Rows are points. Two turns around zero, p and q, are shown by what they do to some points. Where does a point land after both, in the order given? Backwards means that the second turn is done in reverse. Each puzzle has new turns, and all numbers are rounded.

Turn p:
[  0  21 -50] -> [ 12  30 -44]
[-34   3 -44] -> [-23  14 -49]
[ 29  -7 -18] -> [ 32  -6 -13]
[28 21 14] -> [25 16 23]
[-29 -18  40] -> [-38 -22  29]
[  5 -20  57] -> [ -9 -30  52]
Turn q:
[-10 -30 -76] -> [-15  -8 -80]
[-10   4  47] -> [-10  -4  47]
[-13  22   2] -> [-6 24  7]
[-21  19  30] -> [-16  17  34]
[ 50 -24  14] -> [ 40 -40   7]
[  4  10 -17] -> [  7  12 -14]
Where do these land?
p, then q: [ 19 -23  61] -> [ -9 -47  49]
q, then p: [-12 -26 -13] -> [-15 -13 -25]
q, then p backwards: [ 11  14 -49] -> [  5  12 -50]
q, then p: [-31  34 -30] -> [-11  52 -15]
p, then q backwards: [13  1 31] -> [ 6  4 33]

Turn p:
[-36   0  32 -30] -> [-39   4  23 -33]
[-31 -30  52  24] -> [-36 -37  49  11]
[ 11   9 -57  20] -> [ 17   9 -51  30]
[ 54  51 -50   9] -> [ 59  51 -37  24]
[  2 -30  23 -23] -> [ -1 -27  16 -31]
Turn q:
[  2 -53  15  19] -> [ -8 -52  19  17]
[-34  43 -42 -32] -> [-26  50 -49 -17]
[ 12  30 -25   3] -> [ 22  24 -25   0]
[15 28 54 56] -> [34 22 57 46]
[  5 -46  -2 -46] -> [-22 -42  -2 -45]
Where do these land?
p, then q backwards: [-13  35 -36   1] -> [-25  35 -29   4]
q, then p: [ -7  -1 -35 -27] -> [ -9   7 -41 -15]
p, then q: [-57 -45  31  -4] -> [-73 -25  16   6]
p, then q: [75 25 62 13] -> [ 62   4  77 -22]
p, then q backwards: [  3 -13 -23  16] -> [  1 -11 -23  18]

Turn p:
[-23 -10 -42 -18 -36 -37] -> [-20 -27 -39 -16 -25 -43]
[ 23  52  50 -19 -45  54] -> [  0  69  37  -7 -61  35]
[ 20 -52 -22   8  41   5] -> [ 32 -51  -7   0  35  22]
[ 34   0  -5 -29 -53  -7] -> [ 21  -4   4 -21 -60 -17]
[ 19 -25  44  36  42  18] -> [ 16 -10  51  27  40  34]
[-49  40  -5   9 -33  36] -> [-53  39 -26  17 -27  19]
[-56  14  33  -5  19   6] -> [-55  24  13 -11  30   9]
[ 25  31 -15 -37  47 -30] -> [ 42  28 -16 -36  37 -27]
[  7 -50 -37  55  18 -46] -> [ 16 -69 -14  46  32 -32]
Turn q:
[ 27  -4 -37 -35  19  16] -> [ 37  10 -41 -19  15  13]
[-28  10  -6  46 -37 -46] -> [-36  -3   8  38 -37 -49]
[18 65  0 15 16 21] -> [-9 67  2 15  3 27]
[ 34 -33   5 -49  26 -27] -> [ 50 -12   1 -39  35 -26]
[-73 -68  40 -33   9 -27] -> [-43 -84  20 -52  24 -29]
[ 14  23 -16  66  22  19] -> [-10  27  -6  69  15  21]
[-24 -37  49  -4 -39   9] -> [-12 -52  45 -18 -27   9]
[ 32  43 -35  -5 -15  35] -> [ 22  47 -30   8 -27  33]
Where do these land?
q, then p backwards: [ 15  28 -20 -47  22  38] -> [  3  25 -20 -43  31  41]
q, then p backwards: [ 12 -42 -18 -26 -25 -51] -> [ 32 -18 -29 -18 -17 -58]
q, then p: [ 63 -62 -39  27  30  -5] -> [ 80 -39   4  48  28   3]
q, then p backwards: [ 16  -3  22  -7 -28  22] -> [ 26 -14  18  -9 -15  23]
q, then p backwards: [-34 -27   9  25  17  14] -> [-32 -37   2  25   9   3]
q, then p backwards: [-9 58 64 49 14 -7] -> [-29  33  85  32  -2   8]
q, then p backwards: [-40  37   4  22 -68 -36] -> [-24  20  20   2 -87 -19]
p, then q: [-67  22 -33 -10  24 -20] -> [-41   7 -61 -11  28 -27]
q, then p: [ 43 -11  12 -34  14  45] -> [ 48  17   8 -20  -9  48]
